Rows are points. The window is the flat piece filled in between its corners: a triangle in 3 columns, a solid with four corners in 4, and so on. A path goes straight from each point to the next, and from the last back to the first. After which points does the path pass through the window?

Window:
[[-48  -1 -18]
 [ 45  -6  10]
 [ 37   4  35]]
Path:
(1): [ 41  25 -15]
(2): [ -1  27 -11]
(3): [-30 -13   2]
(4): [ 10 -44  26]
(5): [  9  23 -27]
(6): [50 13 10]
(7): [ 52 -17  27]
(8): [-31 -30 -23]
(9): [-43  26   3]
(10): [41 26 -2]
(11): [ 38 -23  15]
(12): [ 37 -18  20]
(13): [ 39  26 -20]
(14): [33 27 -1]
(15): [ 46 -30  26]
(16): [ 33 -42  37]
Through the window after points: 2, 10, 12, 14, 16

Window (6 x 6):
[[  5 -45  16  26 -36  34]
 [ 41  39  -7  13  13 -26]
 [ 23 -12 -22  20 -29  55]
 [  8  56  23 -28 -47   2]
 [ 67 -34  23  -6  34  51]
 [-42 -48   0 -21 -12  17]]
Path:
(1): [ 49   9   3  -3 -14   3]
(2): [  6 -45 -25 -15 -45  -3]
(3): [-24 -14  12  10 -33  29]
(4): [  3 -25   6  28  10  43]
(5): [ 23 -47 -15 -31 -28   4]
(6): [ 25   1  -5  -4 -38 -14]
(7): [21 37  2  9  0 44]
(8): [-10  -6   6   0  11  47]
(9): [ 36 -33  -8   4 -24  35]
(10): [ 51 -49  21 -23  -6  38]
(11): [-18  16  17  16 -21  51]
(12): [-1 18 34  9 -2 91]
(13): [ 28 -52   5   1 -26  15]
(14): [ 59 -24 -18 -31 -29  12]
(15): [29 -7  8 18  8 46]
(16): [ 2 19  1 34 35 -6]
Through the window after points: 6, 8, 14, 16

Window, 8 rows:
[[ 85 -10  18  27  20  55  12   3]
 [ 32 -45 -26  -4  34  24   4  26]
 [-37  -1 -44  10 -18  72 -30 -15]
 [-12   7  10  -4 -29 -63 -56  51]
 [ 27  29 -47   6  22 -15 -31  34]
 [ 14  12  49   9 -28 -13  19 -57]
 [-20   0 -15  70  67  27 -37 -47]
 [-33  14  33 -54 -20 -11 -35  14]]
Path:
(1): [-13  -1   4  10  -3   7  13  44]
(2): [-25   8  20  33   9   8  23  22]
(3): [  7  14  16  -4 -19  -4 -34 -25]
(4): [ 36  -4  10   7  15 -17 -38   1]
(5): [-24   6   9 -10   3   0   2  39]
(6): [-46   4  -2  48  11  24   8  39]
(7): [ 13   3   5 -19  10  10 -51 -39]
(8): [ 29  -5  -5 -18  -3  15 -37 -14]
(9): [  5   9  12   8   4   4 -13  24]
(10): [ 2 -3 19 32 33 29  0 13]
(11): [  5  -9  -6  23   8  18 -31 -45]
(12): [  5 -14 -24 -34  10   2 -40 -50]
(13): [-13  -4  -9  39 -14  23 -11  77]
(14): [-32   7 -18  41  46   8   5 -16]
(15): [ 66 -11  34  29   7  43 -61 -43]
(16): [  0   5 -32  16  11  -1 -84 -31]
Through the window after points: 6, 8, 12, 14, 16

Window:
[[ 26 -50   7   4   6 -27 -25  31  15]
 [  4   9 -14 -27   4   6  43   5  10]
 [ 23  -5  34 -20  21  22  23  -2 -17]
 [-42   1 -19  62 -48   6 -53  32 -28]
 [ 10  31  19 -27 -36 -18  18  -2 -38]
 [ 22   2 -10 -44  39   9   0  41  -4]
 [  9 -63 -63  55  35 -57 -47  21 -29]
 [  2  31  19 -31 -10  -4  -8 -34  -3]
 [ 30   4   1  14 -67  20 -36 -15 -24]]
Path:
(1): [  0 -48 -33 -38 -15  16 -11 -12 -40]
(2): [-38  -6  34 -70   5  15 -29 -41 -29]
(3): [ 30   5 -19   7   1   3  26  32   4]
(4): [ 30 -27 -35  42  31 -45 -39  28 -31]
(5): [-10 -64 -54  34  15 -39 -33   7 -17]
(6): [-50 -31 -24 -45 -11   3 -25 -10   2]
(7): [ 23  19  -8  26 -23 -14   1  21 -22]
(8): [ 20  18   5  25  -9 -13  -8  25  -5]
Through the window after points: 2, 4

Window (11 x 11):
[[ -5 -21 -35   5  51  13 -45   2  12  14 -29]
 [  3 -15 -30 -36  43  33 -27  38 -23   6  -4]
 [-35   3  -2 -39  35 -10  18  -7 -10 -31 -22]
 [-10 -20   3   5  49  11   7  17  27   9  16]
 [ 42  -3 -15 -17  25  -6 -35  23  -5  20 -54]
 [  9  12 -14  -5 -55 -16 -67  22   0 -13 -18]
 [-17  22  32   3 -71 -11 -16 -58 -10  18 -20]
 [  6 -10  -3 -13 -73   9 -44 -20  44  19 -40]
 [-14   8 -26  -2  12   6 -22  34   8  36 -36]
 [ -4   0 -33  13  13  20  24  -9  10  -6   4]
 [-28 -37 -16   4 -13 -17  25 -15  -4  10  12]]
Path:
(1): [ 20  -8 -68 -18  23 -21 -23  19  43  16  21]
(2): [ 22   1 -27   1   5 -31 -24 -19  41  40   4]
(3): [-27 -13 -13  -6  -2   8   4  10  -9   0 -19]
(4): [-26  -9  13  11   2  20 -14   6   1 -15 -34]
(5): [  6  -4 -18 -20  -8 -14 -28   9   6  15 -13]
(6): [  1  14 -22 -21  20 -18  -9 -27  19   1  -2]
(7): [-11 -25 -11   8  -8  26  -8  38 -19  -4 -31]
(8): [-22  -2  27  14 -24  95  -5   2   3  13 -30]
(9): [ 22  -7 -50 -17   6 -76 -30  -3  11  13   2]
(10): [ 15  -3 -16 -48  19  12 -33 -10  27  41  -1]
(11): [-14 -13 -10  20   1  -7 -23  34 -22 -17 -40]
(12): [-22  -9  28 -12 -20  42 -18  -6 -34   3 -45]
Through the window after points: 2, 6, 12

Window, 12 rows:
[[  3  -8 -18 -22  27   9 -34 -49  18 -35  -9 -43]
 [ -3  53  64 -10 -56  -3  44 -24 -25  66  25 -17]
 [-26  13  55  -1 -59  53 -25  72  11   5  -3 -13]
 [  9 -22 -62   4  36 -16   3  35  41  -3 -19 -39]
 [ -7  -3  19  -8 -57  -4  -8  10   5 -61 -12  54]
 [ 21  -3 -29  19  35 -21 -43 -11  57  -4 -67 -42]
 [ 13   4  -4 -26   7   7 -59 -10 -43  -3 -23 -23]
 [ -4  49   3 -17  49   4 -53 -25  -6 -35 -19  -2]
 [-13 -33  64   1 -24 -16 -28  44 -11 -58   8  13]
 [ 33 -13  12  14  28  19 -10 -39 -20 -27  -5  15]
 [ 48  13  -9 -28  11   0 -43  19  39 -23  -9 -22]
 [ 25  12   8 -26  22   9  17  -8 -17 -14 -40 -49]]
Path:
(1): [ 16   9   3 -53  53  28 -19  -6  -7  11 -11  45]
(2): [ -2  26  12   3   1  -8 -31  -8  -2 -46 -22 -31]
(3): [ 19  -8  11  29  -2  12 -23 -11 -38 -28   0 -18]
(4): [ 14   7  19 -52  36   4   6 -26  52 -12 -23  53]
(5): [-25 -44  25 -38  21  34 -28   7  47  -7  -7  14]
(6): [  1  19  18  -2 -32   5 -20  32   0 -18 -14 -24]
(7): [ 23  22   3  22 -18  16 -14  10 -23  -8  10 -36]
(8): [-20  -8  47 -48  -5 -11 -32   9  41 -17 -20  34]
(9): [ 33 -12  89 -56  -6  -5  -6 -10   0  23 -28  33]
(10): [-15  32 -15  21 -27   3  -8   1 -12 -23  15 -29]
(11): [  9  23 -12  22 -23   7 -40   4  20  -7 -21 -34]
(12): [ 20 -24   0 -19  58 -19 -24   2  50 -11 -62 -20]
(13): [-23 -26  11 -76   7  27 -65  -6  42 -15 -11  13]
(14): [ 44  31  -4  29   6 -13 -10  23  -6 -22 -16 -37]
(15): [ 39  28 -32  18  19  -5  -3  57 -24 -33  20 -87]
(16): [-23  -6  40 -18 -19  19 -29 -24  18   9 -41  20]
Through the window after points: 1, 3, 9, 11, 13

Window (14 x 14):
[[ -3  62 -51  47   0 -14 -67 -32  19  18 -66 -10   4  15]
 [  0   5 -21 -21 -20  75 -12 -39   6  28  23 -15  -2  24]
 [ 10  -8  16   7 -55  61  17   6  -3  29 -57   0   7 -35]
 [-37 -39   8  -6  58 -12 -27  14  63  -3 -39  40   6  15]
 [  3 -12  34  25  37   9  42 -23 -27   4   6  31  10 -44]
 [ 17  41 -76  -3 -19  12  21  -9 -89 -11  26   1  14  11]
 [-12  -7 -61  18 -21  24 -51 -69   1 -18  -5  -3   7  -6]
 [  2   8  13 -17  58 -21  54 -10  57 -24  20  33  89  -4]
 [-24  58  11 -13 -55 -44  69  -9  13 -31  19  53 -13   0]
 [  0  12  31  -2  -8 -12  24   1 -13 -34  -3 -18 -13 -40]
 [-56 -26  -5   1  11 -10   0 -28  30  16  44 -15  48 -11]
 [-12 -22 -44   4  55   0  68 -20  11 -12  26 -10   4 -19]
 [-16  46 -31  30 -43  51 -20  -8  48  -5  45   9  33 -13]
 [-33  26 -40   1  25  75   2 -41 -31  -4 -14  -7  26 -35]]
Path:
(1): [ -9  11 -17  -4   0  -1   3 -12  11   4   1  18  10 -36]
(2): [-10  13 -23 -38 -10 -24  -5 -39   0  16  16  42 -43 -67]
(3): [-16  13   2  19  23  21  41   4  21 -17   3  -4  57  15]
(4): [-23   1   4  15  18   9  41 -19  12 -21  14   6  47  12]
(5): [  2  17  -7 -16   3   1  10 -20  20   0   9  19  14 -22]
(6): [ -5  12 -29 -21  20 -20 -14 -57  26  23  -2  30   3 -44]
(7): [-13  -6 -24  43 -19  42  10  -7 -23 -46   0 -33  12  18]
(8): [-10  -9   3  24   1  13   0 -21  13 -21   0  -8  12  40]
Through the window after points: 4, 6

Window, 14 rows:
[[ 13 -28 -17  40 -44  11 -14 -26  13   2  29 -36  62  43]
 [  8 -13 -45  22  10 -22  21 -10   0   0  56  14   2 -31]
 [  1 -24  34 -54 -36  10  -6   3  25  -5  62  13  -2   1]
 [ 17  24 -35  -8 -41   3 -13  -5 -17 -35 -28 -21  19  42]
 [  4  46 -36   7  -6 -12 -15 -11 -12  10 -31  35   5  11]
 [-36  33 -37 -12   7   4  12   8 -38  23  95   9  30  16]
 [-32 -33  21 -15 -35  39  42 -17  23 -13  22  -6 -24  43]
 [ -5  -9  41  12  11 -15  34 -45 -26 -21   3  12 -30 -20]
 [-43  17   5 -16  -3  38  21 -56  28  -3  51 -19  12  -9]
 [-23 -29  -3  57 -44  14  17  48  43 -21  24 -45  23 -36]
 [-40  -7  12 -25   7 -18   2 -31 -11 -44  12  37   4   0]
 [ -6   0  22  17 -41  -5   5  28  10 -43  87  34 -15 -25]
 [ 16  12   2  40  18 -29 -47  24  42 -32  57 -11   9 -24]
 [ 28 -16  -5  40 -32 -32 -55 -32  -3   7   0  -9 -74 -25]]
Path:
(1): [-35  28  37  17 -26 -49  20 -15  40 -19  43 -12  49 -14]
(2): [-10  23  -6 -27  -1 -48  34 -37  29  10  37  15  19  27]
(3): [-15 -51   7  42 -31  55 -44   2 -34 -49  18 -12   9 -18]
(4): [  3 -33  17 -33 -16  64 -17   5   7 -36  49  28  12 -12]
(5): [-13  18  -4  -2 -33 -47  13 -16  12  17  36 -23   2  22]
(6): [  2   9  -5   1 -17 -26  -2 -14  19  -7  24 -14  -7  17]
(7): [ -3 -16  -3  11 -17  13 -12 -12   1  -3  23   0   2 -14]
(8): [-24 -15  -5   9  -4  18   1  -9  -7 -25  38  18  -6 -13]
(9): [  6  11   8   2 -31 -30  17  11  31 -11  36  -8  -3  -6]
(10): [-43   0  -5   0  12 -63  26 -72   9   7  27 -21   8  20]
(11): [ 27  -4   6  -6 -41  55 -25  23  -2 -27  40  24   2  -2]
(12): [ -6 -24 -15   5 -15  41   0   0  10  -9  35 -12 -14  -8]
Through the window after points: 2, 4, 12

Window (14 x 14):
[[-27  -2   2 -45 -11  46   3 -37  53  -3  14   0  54  -7]
 [-16   2  -2  -1  14   4 -46   0  22 -67  -7  21  48 -12]
 [-33  -4 -27   3 -11  13   1  -5 -39 -18  47  12 -12  40]
 [-31 -13 -15 -95 -69   2  15  -9  64  23 -40   2  29  72]
 [-25  16   4 -34  -9  -4 -24 -74 -26  -5  27 -31  -3  24]
 [-13  -5 -42  -2  53  -7  -5 -31 -11 -49   1 -34  13  15]
 [-31  25   7 -25  -6 -39  59 -55  36  19  47  25  -1 -27]
 [ 78 -48 -39  10  -1 -19 -16   1  31  42 -44 -15 -72  10]
 [ -4  32   2  -4 -14   4  -4   0 -10 -18  15 -63   3  10]
 [-30  17 -36 -11 -39  21  34 -30 -50 -40   4  -3 -19 -17]
 [ 14  24  15   2  15  19  42  -7  -5 -40 -23 -21  -5  47]
 [ 21 -35  21 -10  48 -17  -4   9  11 -50  11 -31 -34  20]
 [  3  20 -35 -32  -4   8  11 -28 -55 -55  33  -4  29  11]
 [-35  31  -5 -41  -3 -18  10   1 -32  40   2  43 -13 -62]]
Path:
(1): [-26 -16 -11  -4 -22 -11  14 -26 -23  16 -19  -4   6   5]
(2): [-24 -21  21  -7 -14 -35  38 -57 -31 -13   9 -17  34   7]
(3): [ -4  23 -46 -56  10  45 -27  20  53 -21 -11  16 -18  34]
(4): [  0  41 -32 -37  -9  11 -29 -47  -7 -26   3  15 -50  26]
(5): [-15 -37  -2  14   0  -5  37  22 -17 -10   8 -15  45 -16]
(6): [-23  -3  20  -1  -2   1  -4 -17 -18 -22  -1  -8   9   7]
(7): [  4  27 -50 -25  -6   6 -15  -4  12 -29  30 -19   3  14]
(8): [ -6  43 -18 -51  -7  16   4 -17  -3 -38  34  -6 -16  -7]
Through the window after points: 4, 6, 8

Window:
[[ 24 -23  40   0  18 -44 -50  11 -11 -54 -29   9 -57   3]
 [ 17  -4  18  26   7  44 -23  56  19 -21   3  16 -36  22]
 [ 10  28  -1 -10  -1 -26  -6  19   4 -56  -8  43 -11  -8]
 [-32 -13  28  33 -19  18 -44  13  14   5   6   8  55  25]
 [ 20   2  27 -35  44   1 -31 -14  17  30 -26  47  35 -19]
 [-18 -27  36  12 -35  37  31  -6 -27  78 -12  30  64  18]
 [ 32   7  17  24  39 -25  -2   5  24 -19 -77  22  16 -25]
 [-16 -10  56  14   2  39  41 -10  32  11  34 -10  37  35]
 [  4 -10 -22 -14  65 -32  -1   1   1   5 -47  30  20  30]
 [ 58   3 -17  -8  -7 -49 -47  12  25  -7 -27 -10 -25  -3]
 [  0  47  34  32 -21  32 -42  -8   0 -26  -6  -8 -45  49]
 [-37 -13  11  47  11  43  13 -24  -7  41  33   6  26 -14]
 [ 57  -7  -2   1  18  13 -34  -4 -16 -62 -22   3   2   9]
 [-74 -43  19  -7 -47  80  16 -29  22  60 -13  -3  50   5]]
Path:
(1): [ -2 -32  -1  27  -8  11  -7 -40  48 -28 -23  51 -17  18]
(2): [-31 -38  19  19 -34  52  -9 -27  29  29   0  31  18   9]
(3): [-45   6  14 -22  14  27  26  11 -26  41 -26 -45  57  -2]
(4): [-36   1  33  15 -12   5 -10   5  -1  16   3 -21  27  -5]
(5): [ 29 -20  19  18  12  33 -20   1  38 -25   0  56  33  56]
(6): [ 49 -44 -14  -3   3  14 -45 -31  39  16  -9  63   0  44]
(7): [-46  34  32  21  16   2  18  30 -16  -4 -22 -26  41 -21]
(8): [-12  29 -31  -7   1  19  -8   5  -9  13  -4 -16  30   1]
(9): [  9 -52  59  25  14   8 -11 -11  31   3 -26  49   9  23]
(10): [ 62   2  16  -6 -18  21 -34 -27  30 -13 -30  87   6  15]
(11): [-23 -11  10   9  27   3   5  15 -12  23 -14  -9  21  15]
(12): [-10  -1  45   6   9  26 -14  27 -23  43   6 -22  48  12]
Through the window after points: 2, 4, 10

Window:
[[-55  27  76   4  -8 -12   1  58  66   7   5  22 -62 -62]
 [ 10 -18  21 -39 -34 -21  69 -54 -32   3 -38  21  10  21]
 [ 73 -13  26  14  -7   1 -37 -26   9 -24  14 -16  26 -22]
 [ 21 -56  -7 -16  36 -22 -21  26  30  30  16   9  43 -24]
 [  8 -25 -26  21   5 -23  26  29   6  -1   8   4 -25 -17]
 [ -5  19  -9 -25  66  39 -14  -6 -43  23 -39 -21   0 -34]
 [-36  48 -25   2  53  16  19 -51   5 -12 -20 -38   4  20]
 [-43  68 -64  -2  -6  22  39 -67  13 -19   8  22   3  -6]
 [ 28 -37  15 -34   1  27   0  29   9  -2  22 -56  11 -19]
 [-12 -20  24 -20 -17 -10 -19 -44 -48 -20 -11 -15  12   1]
 [  0  27   2 -26  37  15 -30 -43  -9   7  22  -7 -31  33]
 [-29  23  60  14  15  16   6 -16 -22   5  23  26  -5   7]
 [  3  11  61 -48  32 -41  11  -9 -44   5  11  -1  22 -40]
 [  6  -3 -25 -17  18 -13  -6  92  14  27 -20  -7  14  -1]]
Path:
(1): [ 22  34  25  31 -25  -8  44 -35  11  62  22 -14  25 -17]
(2): [-22 -23  -2 -43  29  -3 -16   4  -5 -49 -10   9  -8   2]
(3): [ -7  17 -16 -31  24  25   0   2   9 -38  -6   0  -9 -14]
(4): [  2 -15  17  28  -7 -50  34 -15 -15  71  21 -19  22  -9]
(5): [ 21  -5 -13  32 -16  -6   5   2  33  21  -2 -29   0 -33]
(6): [ 22  -4  28 -46  42   0 -18 -25 -49 -55  23  38   4  18]
(7): [ 13  -1   6 -49  22  20   4  -8  -8 -17  -2   3  10  -1]
(8): [  0  -8  26  -9   2 -15  19  -8 -19  22  -5 -24   2 -20]
(9): [-27  10  40  46 -20   8  -8 -23 -55  57   2  -9 -23 -14]
(10): [  8   7  36 -71  51 -30  17  17  24 -39  13  17  25 -27]
(11): [  8  32  17 -19  19  21  40 -10 -10 -76   9  41  -2  -1]
(12): [-22   9  -6 -22  12  -3 -23 -38  -4  52  -3 -32   5  -6]
(13): [-33   2  16  15   4  35 -33   9   3  84   5  -2  10 -26]
(14): [  2  19  10 -54  36 -51  71 -17 -17 -95  -9   6 -12  14]
(15): [ -5  -5   1 -18  24  11  -1  -9 -12 -19 -14   3   4  -5]
(16): [ 24   6   5 -26  15  -8   4 -24 -35  42  11 -40  21 -10]
Through the window after points: 3, 5, 7, 9

Window:
[[-15  -8   1 -18  12  20  -5  -4  -5   7  -7 -52 -39  -2]
 [-29  -1 -22 -58   9  33 -35  45  16  -5 -35   6  22 -41]
 [ 18  15 -82  30 -12 -30  12  37  -9 -40  10   2   8  20]
 [ 40   0 -57  18  18 -30  23  46 -24 -20  14  32 -34 -16]
 [-12 -65 -18 -38  26 -61  -3  15  50 -25  33 -10  -6 -37]
 [-46 -62  36  45  20  24 -24 -39   1 -24 -20  -3 -25  37]
 [ 44  21 -28  50 -24  -8  -6  25  40   8 -17 -22  19  -2]
 [ 51  23 -11   3   4 -29 -18  -7 -41 -19  18  12  -5  13]
 [ 30  51 -17 -15  37  20   2   0  20 -13 -12  24  25  16]
 [ -8 -15  15 -11 -15 -41  29  24  11  -4  38  14  -7  10]
 [ 40  29  16  -8  51 -39   6 -17 -44  11 -58 -38   5  12]
 [ 30 -38  14 -23  -5   0  -2 -19  22  56  22  21  19  72]
 [ 52  76 -24   2 -13  -7  -2 -34 -13  14 -95 -23 -14  11]
 [-13  -1   0  40  27 -23  23 -55 -36  11  26  17   8   2]]
Path:
(1): [ -6 -10 -21  -1  28 -31 -14  47  25  21   0   4 -28  13]
(2): [-31  12 -12   3  55 -50   3  25 -10  26   5  -1 -33  16]
(3): [ 21 -32  -6   3  -8   8   0 -19   5 -11  15  13  22   3]
(4): [ 44 -31 -21 -42   7   5  31 -13 -14 -47   0 -12 -22 -18]
(5): [-20   9   7  15  20 -45 -14  18   1  35   8  16   4  28]
(6): [-11  26  -6  21  17 -43 -15   3  -4  12  27 -13 -13  17]
(7): [ 40 -25 -16 -12   7  -3  15  -4 -18 -17 -37  -5  -3  -7]
(8): [ 68  -4   4  20 -24  -6  50   7  16 -27 -13 -12  14 -26]
(9): [-12  28 -45 -12  31 -32 -43  10 -12  27   4   8  -5  33]
(10): [ -1  12 -20  13   4 -25 -31   9  -7   5  -7 -18  -9  -6]
(11): [ 29   5  -1   4  15   4  46  -9  -1 -20 -20  -5  -8   7]
(12): [ 30  -2  -3 -31  -3   6  29 -54  -8 -61  15  -2  40 -32]
Through the window after points: 12
